Rows are points. Any point is a mix of the corners, with weights that add up to 1. It lies inside the corners' shape when no weight is negative. Is each point inside? If not, which corners have a negative weight?

Corners:
(1): -.62 -.16 .04
(2): .86 .26 -.11
(3): -.81 -.44 .67
(4): .68 -.30 -.20
Points:
.39 -.29 -.06 => inside
.63 -.16 .01 => outside (1)
.58 -.28 -.16 => inside
-.40 -.33 .20 => outside (2)
.26 -.19 .07 => inside
.68 .05 -.10 => inside

Corners:
(1): -.79 .42 .04 -.02 .48 -.09 -.40 -.17 -.23
(2): .31 -.30 .06 .36 -.30 -.66 .13 -.01 .06
(3): -.29 .79 -.48 -.50 .39 -.32 .44 .00 -.39
(4): -.01 .25 .39 -.30 -.36 .41 -.11 .11 .56
(5): .12 -.22 -.47 -.26 -.07 .10 -.62 .28 .07
(6): .35 .19 .22 .33 -.04 .15 -.20 .03 -.51
(7): -.63 .75 -.62 .31 .42 .31 .58 .47 .34
(8): .25 -.28 -.59 -.94 .74 -.61 .18 .20 .39
(9): -.37 -.34 .47 -.31 -.12 -.11 .49 -.11 -.24
(10): -.21 -.31 -.11 .11 -.42 .15 .46 -.36 .30
Points:
-.13 .06 -.55 -.49 .25 -.39 .42 .08 -.04 => outside (1, 4, 6)
-.05 .11 -.40 -.02 .15 -.12 -.02 .11 -.04 => outside (4, 9)
-.28 .27 -.32 -.10 .25 .03 .13 .19 .17 => inside
.04 .01 .12 -.13 -.08 .16 .16 .04 -.12 => outside (1, 2)
-.23 .28 -.33 .05 .08 .11 .21 .10 .21 => outside (9)
-.31 .56 .18 .16 -.04 .25 -.17 .18 -.17 => outside (8, 10)

Corners:
(1): -.26 .21 .00 .23 -.36 -.03 -.03 .14 -.44 .94 -.10 -.17 .25 -.14 -.86 .25 .26 .41
(2): .09 .35 .00 .19 .27 -.16 -.27 -.13 -.26 -.11 -.34 -.46 -.02 -.89 -.16 .14 .30 .13
(3): .69 .15 .19 .18 .13 .24 .19 .68 .07 -.32 .03 .24 -.09 .11 .00 -.14 .46 -.15
(4): -.29 .13 .04 .30 -.28 -.14 -.20 .27 -.14 .83 .18 -.08 .08 .12 -.05 .28 -.36 -.17
(5): -.17 -.09 .31 -.48 -.03 .01 .21 -.05 .20 -.15 .17 .07 -.25 .08 -.03 .22 -.08 -.18
(6): -.08 .26 -.37 .20 .03 -.07 -.02 -.17 -.55 .36 -.01 -.27 -.23 -.08 -.30 .23 .34 -.23
(7): -.18 .02 .25 .09 .52 .03 .19 -.22 .14 .03 .02 -.03 -.17 -.13 .12 .17 .38 -.04
(8): .10 .14 .30 .08 -.33 .01 .29 -.11 .19 -.18 .08 .18 -.09 .05 .10 .19 -.63 .42
(9): .14 .16 .09 .04 .04 -.18 -.20 -.17 -.07 -.05 .17 -.55 -.39 -.05 -.12 .15 .29 .10
(10): -.05 .19 .16 .24 -.41 .46 -.08 -.13 -.36 .57 .07 -.46 -.26 -.27 -.86 .24 .17 .02
(11): -.08 -.23 .30 -.22 .41 -.16 .31 -.24 .38 -.16 -.13 .20 -.65 -.02 -.03 .06 -.07 -.06
(12): -.16 .23 .20 .00 -.09 -.11 -.07 -.14 .03 .11 .17 .12 -.77 .01 .09 .21 .21 .48
(13): -.07 -.90 .38 .23 .00 -.07 .33 .52 .33 -.09 .16 .36 -.07 .26 -.22 .39 .12 -.26
(14): -.22 .35 .33 .20 .09 -.09 .15 .03 .14 -.23 -.06 -.04 -.04 .00 -.02 -.18 .39 -.23
(15): -.15 .03 -.44 .08 -.07 .42 .24 -.09 .19 .02 .09 -.23 -.71 -.15 -.24 .25 -.42 -.08
(16): -.18 .20 .25 -.07 .35 -.04 -.19 -.13 -.06 -.22 -.19 .23 .04 .16 .02 -.03 .01 .05
(17): -.08 .03 .03 .12 -.01 -.14 -.18 -.13 .30 .11 .08 .29 .01 .06 .04 .13 .10 -.10
(18): .05 .09 .12 .03 -.04 .33 -.16 .09 .04 .25 -.91 -.21 -.02 -.10 .02 .19 .27 -.37
(19): -.04 -.76 .25 .10 -.21 .00 .13 .30 .13 .34 .16 -.30 .07 -.02 .04 -.14 .11 -.19
Points:
-.19 .07 .11 .04 -.02 -.02 -.05 -.11 -.04 .20 -.07 -.11 -.17 -.07 -.16 .19 .06 .01 => outside (3)
-.06 .11 -.07 .04 -.01 -.18 .12 -.10 .00 .26 .20 -.09 -.32 -.20 -.11 .20 -.19 .24 => outside (10, 13, 14, 16, 18)
.14 .19 .17 .16 -.34 -.02 -.06 .05 -.19 .41 -.10 -.36 .23 -.28 -.31 .00 .11 -.02 => outside (7, 12, 13, 15, 16)
-.19 .16 .20 .02 .02 -.12 -.11 -.21 -.05 .22 -.09 -.01 -.19 -.10 -.14 .31 .05 .13 => outside (3, 14, 15, 19)
-.12 .03 .13 .08 .08 .03 .00 .01 -.02 .20 -.03 -.08 -.14 -.05 -.17 .15 .20 -.08 => outside (8)
-.11 .05 .18 -.01 .09 .00 .01 -.02 .02 .02 -.04 .03 -.12 .01 -.10 .11 .08 -.02 => inside
-.08 .00 .13 .04 .11 -.01 .03 .02 .02 .10 -.04 -.05 -.19 -.05 -.11 .11 .17 -.10 => outside (8)
-.16 .16 .09 .03 .06 .08 -.02 -.05 .05 .21 -.12 -.05 -.18 -.15 -.17 .05 .13 .00 => outside (6, 8, 9, 13)

Corners:
(1): .34 -.65 -.14 .38 -.24 .05 -.26 .66 .59 -.19 .56 .58 -.27 -.29 -.71 -.01 -.13 -.35 -.49 -.33
(2): -.40 .57 -.43 -.30 -.52 -.36 .21 .68 .52 .43 .51 -.37 -.02 -.19 -.41 .35 -.14 .17 -.41 .41
(3): .34 -.69 .63 .35 -.16 -.28 .54 -.61 -.53 .29 .14 -.37 -.35 .55 -.12 .55 .07 .54 .55 -.10
(4): -.62 -.43 .83 .13 .28 -.37 -.04 -.02 .61 -.15 -.23 -.77 .31 .81 .73 -.24 .66 .11 .21 -.27
(5): -.16 .34 .06 .11 -.31 .21 -.09 .48 -.07 .00 .16 .71 -.02 -.04 -.09 .05 -.29 .03 -.21 -.34
(6): .03 -.23 .14 -.55 -.05 .25 .27 -.48 .34 -.27 -.76 .55 -.32 .24 -.70 -.39 -.07 .41 .26 .44
(7): .57 -.04 .72 -.11 -.03 -.32 .41 -.21 -.42 .02 .26 -.25 .57 .22 .68 -.25 -.58 .11 .08 -.41
(8): -.32 .47 -.18 .17 -.16 -.44 -.06 -.15 -.15 .04 .17 .00 .69 .10 .03 .02 -.05 .21 -.11 .08
(9): -.52 -.09 .16 -.38 .40 -.40 .09 -.04 -.14 .39 -.89 .39 .74 .78 .42 .10 .17 .12 -.05 -.17
(10): .38 -.07 .21 .37 .77 .07 .05 -.35 -.12 .16 .06 .03 -.61 -.32 -.63 .25 -.39 -.11 .28 .23
(11): .69 -.53 .10 -.03 .17 .50 -.29 -.03 .48 -.58 -.38 -.25 -.25 -.23 -.13 -.23 .04 -.28 -.44 -.44
(12): .13 -.19 .22 -.06 .03 -.14 -.35 -.10 .67 .38 .11 .23 -.11 -.20 -.21 -.04 .25 .09 -.54 .69
(13): -.05 -.28 .22 -.46 .04 .06 .52 -.64 .21 .21 -.13 .51 .74 .02 .57 .17 -.22 .31 .39 .16
(14): .51 -.94 .15 -.78 .40 .08 -.42 -.46 .22 -.32 -.34 .73 -.05 -.55 -.04 -.39 .04 .19 .25 -.23
(15): .45 -.54 .74 -.09 -.26 .06 .47 .22 .04 -.46 -.36 .02 .57 -.23 .50 -.16 .03 -.20 .30 -.24
(16): -.26 .13 .28 -.43 .22 .19 -.01 -.58 -.36 .54 .11 .44 .78 .63 .10 -.16 -.07 .37 .53 .53
(17): .47 .47 -.64 -.50 .28 -.58 -.02 .30 -.62 -.28 .66 .44 .13 .64 .24 .38 -.48 -.69 -.66 .40
(18): .10 .08 .23 .10 -.22 -.60 -.09 -.20 .36 .20 -.18 .41 -.06 .19 -.52 .43 .17 -.38 .37 -.01
(19): .14 -.48 .73 -.41 .19 .41 -.10 -.57 -.20 -.45 -.23 .34 .35 -.46 -.20 -.40 -.20 -.02 -.25 -.34
(20): -.52 .36 -.51 .75 -.28 -.22 .66 .00 -.78 .75 .56 -.40 -.38 .25 -.64 .03 -.43 -.53 .38 .27
(21): .52 .03 .15 -.20 .60 -.45 .55 -.25 -.26 .35 .16 .09 -.17 .07 -.25 .31 .22 .21 -.18 -.08
Points:
.16 -.30 .16 -.22 .13 -.10 -.04 -.20 .08 .02 -.09 .30 .06 -.01 -.11 -.05 -.01 .02 .10 -.02 => inside
.04 -.18 .16 -.19 -.20 .12 .27 -.09 -.11 .05 -.05 .25 .37 -.08 -.01 -.11 -.19 .25 .06 -.19 => outside (4, 10, 12, 17, 18)
.57 -.43 .14 -.37 -.17 -.04 .25 -.13 .06 -.18 .15 .23 -.07 -.35 -.26 .04 -.20 -.19 -.28 .06 => outside (4, 5, 8, 9, 10, 16)
-.01 -.10 .14 -.01 .00 -.16 .02 -.05 -.04 .08 .06 .09 .24 .10 .03 .05 -.09 -.05 .03 -.02 => outside (6, 21)
-.10 -.18 .46 .23 -.03 -.14 .49 -.17 -.19 .49 .19 -.03 .18 .11 .02 .19 -.12 .03 .35 .02 => outside (6, 8, 11, 14, 17)
.45 -.09 .06 -.38 -.01 .00 .14 -.11 .00 .08 .39 .59 .20 -.19 -.10 .10 -.34 .37 .00 .29 => outside (4, 9, 11, 18, 19, 20)
-.10 -.04 .06 -.23 -.08 -.40 .14 .01 .19 .08 -.05 .19 .30 .07 .01 -.08 .04 -.08 -.09 .06 => outside (3, 5, 10, 11, 16)

Corners:
(1): -.04 .17 .14 .21 .11 .24 .09 -.07 .22 -.16 .12 -.07 .31 .02 .13 -.14 .10 .02 .29 -.30
(2): .33 -.04 .12 -.04 .20 .01 .23 -.01 .17 .25 .06 -.07 .25 .08 .33 .03 -.02 -.35 .06 -.13
(3): .01 -.13 -.07 -.13 .10 .10 .30 .04 .17 -.27 -.06 -.02 -.34 -.06 -.14 -.40 -.34 .12 -.09 -.20
(4): .07 -.18 .08 -.03 .00 .26 .29 -.04 -.04 .15 .22 -.40 .06 .14 .25 .01 -.18 -.02 .59 .94
(5): -.11 .09 .27 .16 -.60 .12 .21 .16 -.02 -.32 -.25 .12 .11 .11 -.28 .01 -.20 -.08 -.07 -.09
(6): -.03 -.02 -.18 .05 .08 .23 .14 .06 .14 -.09 -.26 -.05 .33 -.11 -.09 -.20 .35 -.15 .04 -.04
(7): .08 -.05 .02 .04 .11 .21 -.01 .18 .08 .34 -.15 -.02 .27 .08 -.08 .02 .76 .04 -.03 .06
(8): .05 -.16 -.03 .31 .21 .16 .01 .07 .22 .13 .06 .12 -.24 -.25 -.21 -.72 -.20 -.05 -.02 -.16
(9): -.09 -.30 .18 .23 -.24 .25 .25 .04 .17 -.09 .16 .16 -.59 -.18 .24 -.08 .31 .02 .38 .04
(10): -.02 .11 .14 -.04 -.57 .16 .37 -.51 -.57 -.20 .01 -.17 -.16 .17 -.35 .15 -.44 -.34 .03 -.02
(11): -.11 .13 .01 .20 .13 .10 .32 .25 .16 -.07 .11 -.13 .13 -.20 .12 -.01 -.12 -.09 -.16 -.18
(12): .07 -.18 -.21 .07 -.07 .21 -.32 .19 .07 .34 -.16 -.23 .36 .00 -.02 .03 .14 -.18 .05 -.30
(13): .34 .19 -.11 -.14 .05 .25 .00 -.51 .11 -.24 .05 -.03 .05 -.33 -.15 -.08 -.22 -.06 .26 .44
(14): .06 .13 -.14 -.16 .04 .06 -.03 .24 -.07 -.18 .02 .13 .21 -.23 .28 -.11 -.17 .20 .01 -.20
(15): .09 -.24 .06 .12 .10 -.53 .31 .05 .00 .03 .02 -.11 .31 -.17 .04 -.30 -.11 .20 -.19 -.30
(16): -.28 -.10 .22 -.07 .09 .27 .12 -.36 -.24 -.15 -.37 -.05 -.35 -.20 -.31 .12 .05 -.30 -.03 -.14
(17): -.05 .13 -.17 .13 .13 .16 .40 .16 .19 .07 .08 .35 .27 -.08 -.16 .07 -.13 -.10 .06 -.42
(18): -.19 -.22 .11 .09 -.25 .18 -.04 -.06 .11 .32 -.10 -.31 .19 .05 .22 -.07 -.07 .01 .00 .49
(19): .04 .05 -.09 .46 .17 .27 .08 -.07 -.14 .01 -.52 -.03 -.56 -.03 -.36 -.36 -.17 -.02 -.08 .08
(20): .17 .05 .13 -.03 -.02 -.22 .35 -.05 .07 .17 -.14 -.14 .09 -.33 .06 -.06 -.21 .05 .01 -.33
(21): .03 .18 .03 .08 .11 -.38 -.08 -.17 -.09 .02 -.49 -.11 -.58 -.13 -.15 -.05 -.31 -.38 -.04 .03
Points:
-.01 .00 .03 .04 -.06 .06 .12 .03 -.07 -.02 -.20 -.15 .04 .01 -.04 -.08 -.11 -.05 -.05 -.07 => outside (8, 9, 13, 17)
.00 -.07 .01 .07 .05 .12 .08 .09 .14 .03 -.02 -.02 .12 -.08 .03 -.13 .04 -.05 .06 .02 => outside (10, 19, 20)
.05 -.02 .07 .11 .05 -.02 .28 -.01 .04 -.06 .00 .04 -.09 -.12 -.03 -.16 -.14 .02 .04 -.13 => outside (6, 12, 18)
-.02 -.04 .05 .08 .00 .08 .12 -.01 .05 -.03 -.13 -.05 -.01 -.10 -.04 -.10 -.10 -.10 .03 -.09 => outside (7, 10)
.06 .01 .03 .09 -.02 .11 .21 .08 .10 .00 .02 .00 .13 -.08 .02 -.15 -.03 .03 .04 -.03 => outside (12, 16, 21)
.06 .04 .02 .08 -.07 .10 .21 -.01 .01 -.11 -.02 -.05 .03 -.03 .01 -.05 -.11 -.07 .15 -.06 => outside (7, 8, 16, 18)
.00 .08 .06 .04 -.12 .15 .02 -.23 -.11 -.10 -.22 -.08 -.21 -.13 -.12 -.09 -.03 -.11 .15 .21 => outside (2, 3, 11, 12, 15, 17)
.02 -.05 .02 .06 -.05 .11 .14 -.04 .01 -.03 -.06 -.01 -.03 -.09 -.01 -.11 -.12 -.07 .10 -.07 => outside (7, 11)
.10 -.06 .05 .03 -.08 .04 .17 -.07 -.02 .13 -.02 -.09 .11 -.06 -.06 .04 .02 -.23 .08 -.09 => outside (1, 3, 14, 18, 19)

Corners:
(1): .08 .17 .14 .23 .23 -.08 -.12 -.02 -.01 .09 .01 -.26 .06 .10 -.06 .02 -.13 -.15 -.09 .12
(2): -.05 .19 .07 -.06 .20 -.30 .22 -.20 .13 .11 -.12 .10 .00 -.14 .57 .07 .14 -.11 -.02 .22
(3): .06 -.59 -.10 .11 .07 .06 -.16 .04 .10 -.11 -.28 .16 .08 -.11 -.17 .10 -.01 -.01 .05 -.05
(4): -.07 .10 -.05 .23 -.03 -.13 -.04 -.13 -.30 .08 .15 -.05 .11 .08 .19 .19 .10 .13 .04 -.05
(5): -.17 .15 -.09 .08 -.10 -.11 -.02 -.07 .10 .05 .11 -.02 .19 .13 -.03 .11 .07 -.08 .10 .16
(6): .19 .22 -.01 -.30 -.05 .17 -.08 .04 .07 -.13 .08 .12 -.05 -.11 -.13 .15 -.06 -.10 -.12 -.04
(7): -.32 .09 -.06 -.02 -.17 .28 -.19 .15 -.11 -.09 .12 .12 .11 .09 .11 .07 .06 -.31 .07 -.43
(8): -.27 .00 -.11 .04 -.16 .19 -.21 .21 -.10 -.01 -.15 .29 .24 .12 .14 .04 -.13 .01 -.07 -.31
(9): -.07 -.02 -.05 .13 .30 .02 -.08 -.13 -.03 -.08 .01 .09 -.08 -.14 .14 -.29 -.07 -.16 -.10 .12
(10): .16 .13 -.05 .15 .01 -.20 -.30 -.19 .23 .06 -.94 .13 .09 -.01 .17 -.30 -.32 -.19 -.19 .08
(11): -.25 -.02 -.04 -.27 -.11 .55 .15 .10 -.02 -.11 .09 .28 .17 -.25 -.11 -.02 -.02 -.22 .03 -.15
(12): -.29 .18 -.11 .14 .02 -.25 -.11 .10 -.38 -.09 -.01 .25 .18 -.01 -.09 .17 .05 -.07 -.07 .04
(13): .07 .28 -.07 .15 .21 -.21 -.05 .06 -.13 .14 .06 -.39 -.16 .08 .20 .01 .08 .03 .03 .11
(14): .33 .01 .28 -.51 .08 .19 .12 -.01 .18 -.07 .00 .15 -.23 -.04 .02 -.09 .03 -.08 .12 .21
(15): .10 .11 -.09 -.12 -.06 -.17 .00 -.03 -.25 .02 .16 .12 .21 -.24 .20 .13 .12 -.15 .03 .17
(16): -.01 -.10 .14 -.05 -.12 .14 .03 -.01 .09 .07 .02 .07 -.12 -.07 -.10 .06 -.21 -.14 .07 .06
(17): -.23 .11 .02 .18 -.22 .41 -.22 .13 -.08 .09 .15 .03 -.03 -.04 -.13 .17 .07 -.14 -.13 -.14
(18): .37 .15 .11 .10 .05 -.22 .14 -.08 .18 .10 .00 -.19 -.05 .13 .13 .03 .09 -.11 -.04 .24
(19): -.30 .00 -.13 -.05 -.07 -.19 -.09 -.03 -.09 .04 .05 -.01 .17 .01 -.11 -.02 .03 -.25 -.06 .05
(20): -.15 .07 .07 .08 -.01 -.16 -.10 .07 .12 -.20 -.20 -.15 .12 -.02 .02 -.21 -.19 .04 -.15 .19
(21): -.18 .17 .10 -.01 -.04 .08 -.10 .18 -.12 -.04 .14 .27 .22 -.14 -.13 .10 .02 -.08 .08 -.31
Points:
-.06 .03 .00 -.05 -.04 .13 -.09 .03 .03 -.03 -.12 .15 .02 -.09 .02 -.01 -.06 -.12 -.02 -.02 => outside (1, 4, 18, 19)
-.03 .02 -.02 -.01 .00 -.03 -.04 -.01 .00 .00 -.02 .05 .07 -.03 .04 .04 .02 -.10 .01 .05 => inside
.07 .21 .05 -.10 .02 .06 .04 .00 -.01 .04 .11 .02 -.01 -.10 -.08 .01 .01 -.17 .00 .13 => outside (2, 3, 4, 7, 8, 20)
.02 .07 .02 .04 .03 -.04 -.02 -.01 .02 .01 -.02 .00 .02 .00 .08 .00 -.01 -.09 -.03 .07 => inside
-.01 .00 .08 -.09 .00 .07 -.01 .01 .12 -.02 .06 .07 .01 -.05 .05 .05 -.01 -.15 .00 .01 => outside (4, 10, 11, 12, 13)
-.01 .29 .01 .10 .12 -.13 -.04 .02 .05 .02 -.16 -.07 .01 .04 .17 -.09 -.09 -.09 -.06 .02 => outside (3, 4, 14, 15, 17, 19)
-.03 .04 .00 .01 .00 -.02 -.04 -.02 .02 .00 -.05 .01 .03 -.01 .04 -.01 -.03 -.10 -.03 .09 => outside (21)
.03 .03 .01 .03 .03 .01 -.05 -.02 .02 .00 -.07 .02 .01 .00 .08 .00 -.02 -.09 -.02 .05 => outside (19, 21)
.00 .05 .01 .04 .04 -.06 -.04 -.02 -.01 .02 -.04 .02 .06 -.02 .03 .03 -.01 -.07 -.02 .07 => outside (7)

Corners:
(1): -.19 .45 -.03 .12 .15 .13 .20 .12 .09 -.09 -.06 -.06 .08 -.03 -.06 -.11 .08 .01 .03 -.08
(2): .01 -.06 .08 -.04 .09 .07 .11 .07 -.05 .12 -.04 -.04 -.07 .06 -.01 -.20 .30 -.19 -.17 -.12
(3): .03 .17 .07 .17 .14 .17 -.14 .09 .65 .09 -.10 .32 .08 -.05 .06 -.15 .00 .08 .01 -.13
(4): .06 -.13 .05 -.09 -.10 -.11 .20 -.14 .09 -.40 -.07 -.20 -.04 -.11 -.06 -.02 .10 -.04 .07 -.01
(5): -.15 -.13 .01 -.09 -.03 -.08 -.22 -.25 -.15 .11 -.14 -.14 .01 -.04 .09 .17 .13 .05 -.16 .04
(6): -.28 .00 -.14 .05 -.14 .01 .06 .07 .01 .16 .36 .42 -.01 .05 -.07 .13 -.07 -.30 .23 -.09
(7): .04 .12 -.07 -.13 .11 .01 .16 -.19 .09 -.33 .27 -.04 -.01 .20 -.14 -.02 .03 .01 .11 -.06
(8): -.07 -.13 .04 .00 .11 .52 .06 .03 .01 -.03 -.04 -.15 -.16 -.03 .08 .12 .01 .08 .01 -.21
(9): -.19 -.21 .02 -.03 -.40 .00 -.23 .05 .02 .18 .11 -.12 -.12 -.03 -.05 .16 -.09 -.05 .13 .20
(10): -.02 -.17 .11 .45 .23 .09 .17 -.19 -.01 .13 -.04 -.05 -.12 -.05 .07 -.09 .06 .11 .15 -.08
(11): -.02 .44 .76 -.01 .20 -.10 -.04 .00 .14 -.09 -.11 .02 -.04 -.08 -.04 .05 .07 .17 -.13 .19
(12): -.11 -.05 .31 .09 -.94 .09 -.66 -.12 .16 .16 .44 -.17 -.03 -.07 -.12 .55 .24 -.08 -.17 .01
(13): .15 .02 -.10 -.05 .25 .29 .13 .01 .18 .11 -.06 .17 -.02 -.04 -.29 -.17 .10 -.02 .05 -.13
(14): -.09 -.12 .05 .01 -.11 .06 .06 -.06 -.10 .03 -.19 -.09 .05 .13 -.14 .15 .08 .07 .02 .00
(15): .04 -.07 -.04 -.06 -.16 .18 .12 -.02 -.09 -.11 .18 -.07 .09 .06 .08 -.08 -.05 .03 .07 .01
(16): -.04 -.13 -.11 .05 .14 .28 .05 -.09 -.21 .19 .21 -.02 -.08 .13 -.04 .22 -.09 .02 -.16 .52
(17): .22 .28 -.03 .02 .06 .22 -.05 .04 .01 .10 -.10 .01 -.31 .18 .00 -.05 .12 -.23 -.05 -.08
(18): .07 -.11 .16 -.15 -.14 -.04 -.47 .02 -.03 -.27 -.07 -.08 .11 .12 -.23 -.09 -.13 -.12 -.01 .18
(19): .24 -.16 -.13 .00 .18 .02 .04 .11 -.12 .04 .01 -.08 .10 -.06 -.14 -.03 .09 -.12 -.06 -.13
(20): -.07 -.03 .07 -.08 .11 .12 -.44 -.01 -.07 .30 -.19 -.01 .05 .05 .13 .11 .42 .05 .04 .47
(21): .00 -.10 .06 .10 .18 -.07 .19 .07 -.21 -.09 -.17 .01 -.18 -.04 -.06 -.02 .08 .12 -.01 -.01
Points:
-.08 -.03 .16 .04 -.05 .20 -.15 -.04 -.13 .09 -.05 -.14 -.09 .01 -.02 .16 .03 .09 -.04 .18 => outside (2, 3, 4, 6, 7, 19)
.01 -.01 .11 .08 -.13 .18 -.04 .04 .08 .02 .01 -.12 -.02 .01 -.02 .03 -.02 -.02 -.05 .06 => outside (5, 6, 7, 13, 20, 21)
-.17 .10 .23 .02 -.18 -.10 -.24 .00 .17 .09 .11 .10 .13 .00 -.01 .06 .07 -.03 .05 .06 => outside (4, 8, 13, 16, 17, 21)
-.06 .08 .05 .04 .03 .12 .00 .00 -.06 .12 .08 .00 -.07 .03 .00 .06 .12 -.03 .01 .04 => outside (3, 4, 14, 18)
-.03 -.03 .05 .02 -.04 .06 -.01 -.01 .01 .01 .03 -.02 -.05 .01 -.06 .02 .02 -.04 -.01 .00 => outside (20)
